Every row gives one point. The points of each table are mixes of a few directions, plus a little noise. Count the directions of each table, and those that both share. Where both have some left over, give the other angles between the two spaces (their principal angles), to ten degrees, smallest first.

First, 5 rows:
[[  0   3   1]
 [ -6  -5   5]
 [ 14  11 -11]
 [ 32  27 -23]
 [-43 -36  29]]
Second (4 x 3):
[[ -3   0   0]
 [-38  -2   7]
 [ 60   2 -12]
 [-19   1   3]]
Directions: first 1, second 1, shared 0; angles 40

First (9 x 8):
[[ 12   7   5 -16   6  15 -12 -10]
 [ -6 -19 -12  23 -17   0  19   2]
 [ 29  41  25 -60  38  25 -49 -20]
 [-10  -7  -5  15  -7 -11  12   7]
 [ 17 -22 -13  10 -19  33  10 -18]
 [ -8 -32 -19  36 -28   1  31   2]
 [  1  -7  -2   4  -5   3   4  -1]
 [-12  26  14 -16  21 -28 -14  15]
 [-24  13   8   5  11 -40   2  25]]
Second (9 x 8):
[[ 23   8   5  16   6  13 -26 -38]
 [ 13 -16  27   0 -25   7  -6  39]
 [  7  13 -18   9   4   5  -7 -20]
 [ 26  30 -40  -3 -16  23 -14  10]
 [ -6 -11  14 -16 -11  -2   9  38]
 [-25 -14  38 -34  41 -11   8 -30]
 [-29   5 -16 -21  22 -15  24  -6]
 [  7 -17  20  17 -24  -1  -3  28]
 [-16   3 -27  32   2 -19  14 -19]]
Directions: first 2, second 4, shared 1; angles 60

First:
[[  9  39  50 -12   4   9  27 -53  11  -5  43  60   8 -27]
 [ -4 -20 -26   7  -3  -5 -14  27  -6   3 -22 -31  -4  14]
 [  2   8  10  -2   1   2   5 -11   2  -1   9  12   2  -5]
 [ -3 -15 -19   5  -2  -3 -11  20  -4   2 -16 -23  -3  10]
 [ -2 -10 -13   3  -1  -2  -7  14  -3   1 -11 -15  -2   7]
 [  1   2   3  -1   0   1   2  -3   1   0   2   4   1  -2]
 [  4  17  22  -5   2   4  12 -23   5  -2  19  26   3 -12]
 [ -1  -6  -7   2  -1  -1  -4   7  -1   1  -6  -8  -1   4]
 [ -1  -4  -5   1   0  -1  -3   6  -1   1  -5  -6  -1   3]
 [ -3 -11 -15   4  -1  -2  -8  16  -3   2 -12 -17  -2   8]]
Second:
[[ -2 -19   4   4  18 -13  22  13 -17  -4 -29   4   4 -14]
 [  1   7   6  -2  -1   2   2  -8   3   0   8   8   1  -3]
 [ -5 -30 -23   8   8 -11  -2  33 -15   0 -37 -27  -2   5]
 [  2  14   3  -3  -9   8  -8 -12  10   2  19   4  -1   5]
 [ -5 -24 -21   7   4  -8  -5  28 -11   1 -29 -26  -2   8]
 [  4  13  24  -5   7   1  18 -21   1  -3  13  29   5 -16]
 [  2  15   5  -4  -8   7  -6 -14  10   1  20   7  -1   3]
 [  3  24   1  -5 -19  15 -20 -19  20   4  35   2  -3  13]]
Directions: first 1, second 2, shared 1

First (10 x 24):
[[ -6 -16   4  -1 -31  23  -5 -23 -32  -7 -15  -9  -4 -33   3   1  -4 -13
    4   7  20   5  10   8]
 [ 17  45 -15  -7  54 -12   8  43  30  -3  23 -19  22  57  33 -10 -36  49
  -45 -16   4 -10  -1  -8]
 [ -1  -6   2   0 -10   6  -2  -7 -11  -3  -5  -2  -2 -11   0   1  -1  -4
    2   3   6   2   3   3]
 [ -6 -16   5   2 -26  14  -5 -19 -23  -3 -11  -2  -5 -26  -3   2   3 -14
    8   7  10   6   6   5]
 [  5  13  -4  -3  12   3   3   9   2  -3   5 -10   8  13  15  -3 -16  16
  -17  -6   6  -3   3  -1]
 [  0   0   0  -3 -12  17  -2  -8 -22  -8  -6 -16   4 -13  14  -3 -15   3
  -12   1  20   1   9   4]
 [ -8 -22   8   7 -11 -16  -1 -11  12  11  -4  28 -15 -12 -33   7  38 -28
   37   6 -26   4 -10  -2]
 [  3   6  -3  -3   1   8   0   2  -7  -4   0 -11   6   1  12  -2 -14   9
  -13  -1  12   0   5   1]
 [  9  21  -7  -1  36 -22   6  26  33   6  16   4   8  37   3  -3  -3  19
  -10  -9 -15  -5  -8  -8]
 [ -9 -25   8   8 -10 -23  -1 -12  20  15  -4  37 -19 -10 -43   8  48 -33
   46   7 -36   4 -13  -3]]
Second:
[[ -7 -17 -13 -10 -18  58 -11 -13 -60 -14 -16 -33  -8 -34  32 -10 -27  -8
   -6 -18  37  32  -9   2]
 [-20   6 -26 -13  20   4 -21  -3 -32 -18 -22  -9  17 -32  17   1   1  -8
    7 -13   3 -18 -18   1]
 [ 13  10  20  13   4 -45  17  10  58  18  21  28   0  39 -31   7  20   9
    2  19 -29 -17  14  -2]
 [  5  -7   6   2 -11  13   5  -2  -3   4   4  -5  -8   3   1  -3  -7   1
   -4   0   8  15   4   0]
 [-29  15 -37 -17  36 -11 -30   0 -33 -25 -30  -4  28 -39  17   4   9  -9
   12 -15  -6 -37 -26   1]
 [ 16  -5  21  10 -15  -4  17   2  27  15  18   8 -13  26 -14  -1   0   6
   -5  11  -4  13  15  -1]
 [  5  -1   6   3  -3  -4   5   1  10   5   6   4  -3   9  -5   1   1   2
   -1   4  -3   2   4   0]
 [  8   2  12   7  -3 -16  10   5  26  10  11  11  -3  19 -14   2   7   4
   -1   9 -10  -1   9   0]
 [  8  -5  10   5 -10   5   8   0   7   7   8   0  -8   9  -4  -1  -4   2
   -4   3   3  11   7  -1]]
Directions: first 2, second 2, shared 0; angles 30, 90

First:
[[  0   2  38  -6   6  13  -6   0  -5 -14  -8  13  11   2  -2 -18  -2  -2
   -8   4   5  19  -4   2   0 -12  -9  -6 -10  13  -5 -14]
 [ 10  -4  38   3  22  19  -1  -6  -3 -20 -22  12  16   6  -2 -15 -17  10
  -21 -17  -1  29 -12  13   9 -12 -22 -12 -10  25  -3 -23]
 [-23 -18  14 -28 -35  25  -1   4  11 -43  13   1   4  -8 -20   8  53   0
   10  12  -2  -5   1  -9 -60 -16  -2   6  -1  -8 -14   8]
 [ 18  11 -38   4  -4 -11   7 -26 -24  15  -6   7   1  -2  -1   5 -21  -2
   14  -7  -3 -11  -1  -2  21   2 -17 -10   0  -7   6   4]
 [  2  -3 -42   2  -9 -11   4  -2   9  11   7  -8 -12  -7   0  20   3   5
    1 -11  -4 -17   4  -9   0  22   2  15   7 -20   8  12]
 [-10  -1 -27  -8 -20  -9  -1   6  14   6  17  -6 -12 -10   0  15  19  -1
    4   3   1 -15   7 -18 -13  23   9  23   4 -25   6  14]
 [ 11  -9 -19  36  38 -13   9  14  15  26 -11 -27 -10  17  14  15 -28  15
  -15 -23 -12  -6  -2  28  27   5  21 -11  15  18   3   2]
 [ -8  22  36  -2   0 -13 -13  10 -17  21  10   9   3   4  10 -29  -6 -25
   15  39  15   5   8  -6  16 -11  18  -6  -7   3  -2  -2]]
Second, 8 rows:
[[  6   2 -19 -17 -24   4  -1 -26  -4   0   3   5  -2 -11   2   4   7   3
    2  -4 -10  -5 -10 -26   6  17 -13  12 -17 -13   5  -5]
 [ -6   0 -16 -17 -11   3 -10   9  21 -10   5   7   7 -20  -6  12  15  12
   -9 -12  20  10  11 -12 -22  24 -21  36   5 -18  11   8]
 [  4  15   6  -2  12  -2 -10   9 -10  -3 -10  21  22  -8  -9  -7 -14   1
    1  -1  34  22  17  12  -4  -4 -32   7  11  -1   7   5]
 [ -2 -22 -13  42  30  -7  20  15   4  27   0 -55 -16  37  14  17  -6   2
   13   4 -35 -34  -7  46   9 -37  60 -50  21  38 -22  11]
 [  2  17   5  -5  -1 -14  -8   6  -2   6   3  26  -3 -13   0 -11 -11 -10
   -8   3  23  13  10 -21  12  25 -13  23  -4 -24  16  -2]
 [ -7  -5  22  22  28  -2   3  30   5   1  -5  -8   2  15  -2  -3  -7  -2
   -2   5  10   4  11  32  -8 -24  18 -17  21  18  -8   5]
 [  7  -3  -4 -12 -17  11   4 -29 -14  -6  -2   2   1   0   1  -4   4   0
    7   1 -19  -6 -17 -12   8  -5  -6 -10 -17   4  -6 -10]
 [ -3  -7  19 -11 -17  11   2 -13   1 -15   4   4 -10   0   2  -7  13  -5
   -6   3 -19  -2 -16 -22   1   3   8  -1 -19  -5  -4 -14]]
Directions: first 5, second 5, shared 3; angles 30, 80

First, 8 rows:
[[ 17  21  -7 -10 -23  20 -16   2   6 -23  -9 -13  11  -1   9 -15  21  23
    3  -4 -11 -10   8 -11 -13 -11  -1   2 -15   8  -2   1]
 [  5  37   3 -17  10 -28   4 -27  -4  -3   3   4 -24  -9 -34   9  -1 -27
   14   7  13  -4  -9  -7  11 -12   3  -1   7   0  -9  -7]
 [-10  18  20  -8 -16  19 -16  24   8   1   8  -4 -30 -11  -5  14  -4  12
   -9  -6  -7  -9  23   6   6  -2   0   4  -6  -1  23   3]
 [-40 -13  30   9  23  -2  16  14  26  -6  -5   1 -37  -2 -15 -10 -44  17
  -18 -28 -35  -9 -42  30  29  -2  17 -36  -2 -30  -3 -19]
 [ -3 -26 -18  17   9  -7   6 -10 -24  20  25   4   9   7   6  16 -12 -21
  -10  11  25  12   8  -1  17  16  -5   8  14   5   8   6]
 [  9  21 -16 -11  -4 -12 -18  -6 -11  -5  -7   0  -1   2  21  -3  13 -18
   10  16   1  -7  12 -24 -17 -17  -7   1  -6  -1   2   9]
 [ 24 -10 -18   3  -2  -1  10 -18  -6  -5  -9  -2  43   8   2 -13  22   4
   11   5  13  10  -6  -7 -14   6  -2  11   1  15 -21   0]
 [ -2 -46   6  16   5  12  14  21   4  20  -9  10  31   7  16   1   6   8
   -2  -1   1  16   8  15 -18  22  -6  11   6   5   1   7]]
Second (11 x 32):
[[ -8 -10   3   8   0   9   2   5  -1   4  13  -3  -7  -1  -4   5 -13   7
  -12  -6   1   0   0   9  16   8   3  -2   2  -1   8  -2]
 [ 13  36  -8 -12 -18  12 -11 -16   5 -32  -1 -19  -4  -4 -13 -17   7  23
    1 -10  -9 -16 -10  -8  10 -16   9  -8 -13   5  -9 -11]
 [-18 -13  -1  16  -3  18  -3   8   0  -5  21 -12 -15   2   4  -1 -27  19
  -26 -14 -10  -7  -8  11  31   5   7 -15  -3  -9  13  -6]
 [-16  -5   5   0  22 -22   7  -2  10  -3 -18   8 -11   4   9 -13 -14 -10
    4  -4 -21  -4 -27   1  -5 -11   4 -23  -2 -21 -11  -6]
 [ -7 -16   3   3   8  -4   1  13  10   0 -22   7   9   7  26 -14   3   2
    4  -1 -20   0  -7  -1 -23  -5  -3 -10  -6 -12  -5   3]
 [ 21   8  11 -10 -27  25  -9  19  -1  12   5   1  12 -10 -11  21  31  10
    7   8  22   8  45   2 -17  14  -9  38   2  27  16  13]
 [-17  -1 -20   6  18 -24 -11  -7 -10  -6  -4   1 -14  11  37 -11 -19 -23
   -5   7 -17 -10 -17 -18   1 -18  -1 -27  -4 -24   1   2]
 [ 20   6 -17   1 -16  10  -3 -16 -18   1  22  -9  15  -1 -13  10  11   0
   -2   7  28   5  16  -7  12  10  -2  20   5  21   3   3]
 [ -8 -27  -4   9  25 -20  18  -6  10  -3 -29  10  21  13  19 -26  -5  -3
    8  -4 -22   4 -36   2 -18  -5   2 -22  -1 -17 -25  -5]
 [  0   1  -8   1  12 -16   8 -18  -6  -1   3   2   0   2  -8  -2  -7 -13
    3   2   5   1 -16  -3   9  -2   3  -7   5  -3 -10  -5]
 [ 21  21  34 -22 -21  12  -1  20   0  33  10  15  -7 -24 -46  48  34 -12
   19  15  43  17  60  11 -16  22 -12  57  15  35  21  14]]
Directions: first 6, second 6, shared 6

First, 9 rows:
[[-14  -7 -10  -2 -11 -20 -13 -13   5  24   8 -12 -20   1   8   5  -3   4
  -19   6  -5  -9  -7  12  -5   6  -3  -2 -13  -5   0   8]
 [-19 -12  -4 -16  10  -6  16  -8 -14   1  -7  16  15  11 -10  12 -17 -20
   14   7  -2  -8  12 -12  -6  23  37   1  12  10   1  -2]
 [ -8  -4   0 -10  15   6  20  -1 -15 -10 -10  14  22   8 -11   8 -10 -17
   21   1   2  -1  14 -15  -2  16  26   3  13  12   0  -3]
 [ 22   3  11  -5   2   8  12  18  -1 -25  -2  24  14  -4 -10 -10  -8  -6
    2   1   7   3   3 -12  -2 -10  20   3  19  -4   5 -24]
 [-12  -8  -3 -10   7  -3  11  -6  -9   1  -4   9  10   7  -6   8 -11 -14
    9   4   0  -5   9  -8  -3  15  23   2   7   8   1   0]
 [ 18  11  10  10  11  24   9  15  -2 -24  -8   4  17  -4  -5  -8  12   4
   19 -10   5  14   6  -8   7 -12 -14   1   7   4  -1  -4]
 [ 20   3   1  10 -36 -26 -34   5  29  20  22 -17 -45 -18  16 -18   6  26
  -56   6  -2  -8 -30  26  -5 -26 -23  -4 -19 -29   4 -10]
 [-18  -4 -10   1  -3 -10  -9 -14   1  21   3 -15 -14   3   8   9   3   3
   -4   3  -6  -4  -2   9  -1   9 -11  -2 -13   2  -4  16]
 [ 12  16   4  24   6  25 -10   7   6  -7  -3 -24  -1  -7   8  -6  31  21
   13 -16   2  18  -4   8  15 -21 -54  -1 -15   1 -10  16]]
Second:
[[ 12 -27  39  -2 -30 -18  12   5   9 -20   3  40  -7  13  13 -20 -24   5
  -39  -9  18 -16  -2   0   1  15  11  50 -19 -60  23 -22]
 [ -5  17 -28   3  17   7 -14  -4   0  21   3 -35   8  -8 -10  14  19 -10
   23  17  -4   9   5   5  -6 -10  -5 -36  14  34  -7  21]
 [ -8   3   5  -2   8  12  15   0 -16 -16 -13  21  -9  -4   4  -3 -10  19
    7 -25 -20   3  -7 -10  11  -2  -7  10  -1  16 -19 -16]
 [  8  -2  -6   1  -6 -10 -16   0  15  17  13 -22   9   3  -5   4  10 -17
   -6  26  19  -2   7  10 -11   1   7 -12   1 -12  19  16]
 [ -8   9  -8   0  11  10   5  -2 -10  -2  -8  -1  -2  -6  -2   4   2   7
   15 -10 -15   6  -3  -5   5  -5  -6  -9   5  23 -16  -2]
 [  8 -11  11  -1 -13 -11  -2   2  11  -1   6   5   1   6   3  -6  -4  -5
  -16   7  15  -6   3   4  -4   5   7  13  -6 -27  16  -2]
 [  4  -1  -3   0  -3  -6  -9   0   9  10   7 -12   4   2  -3   2   5  -9
   -3  15  10  -1   4   5  -6   0   4  -7   1  -7  10   9]
 [-12  20 -24   1  23  18  -1  -3 -13   7  -7 -18   1 -11  -7  12  12   4
   30  -5 -21  12  -1  -4   4 -11 -10 -29  13  47 -24   8]
 [  1  -8  15  -1  -7   0  11   2  -4 -14  -4  22  -6   4   6  -8 -12   9
  -10 -14  -2  -4  -4  -4   6   4   1  22  -8 -14   0 -13]]
Directions: first 3, second 2, shared 0; angles 50, 70
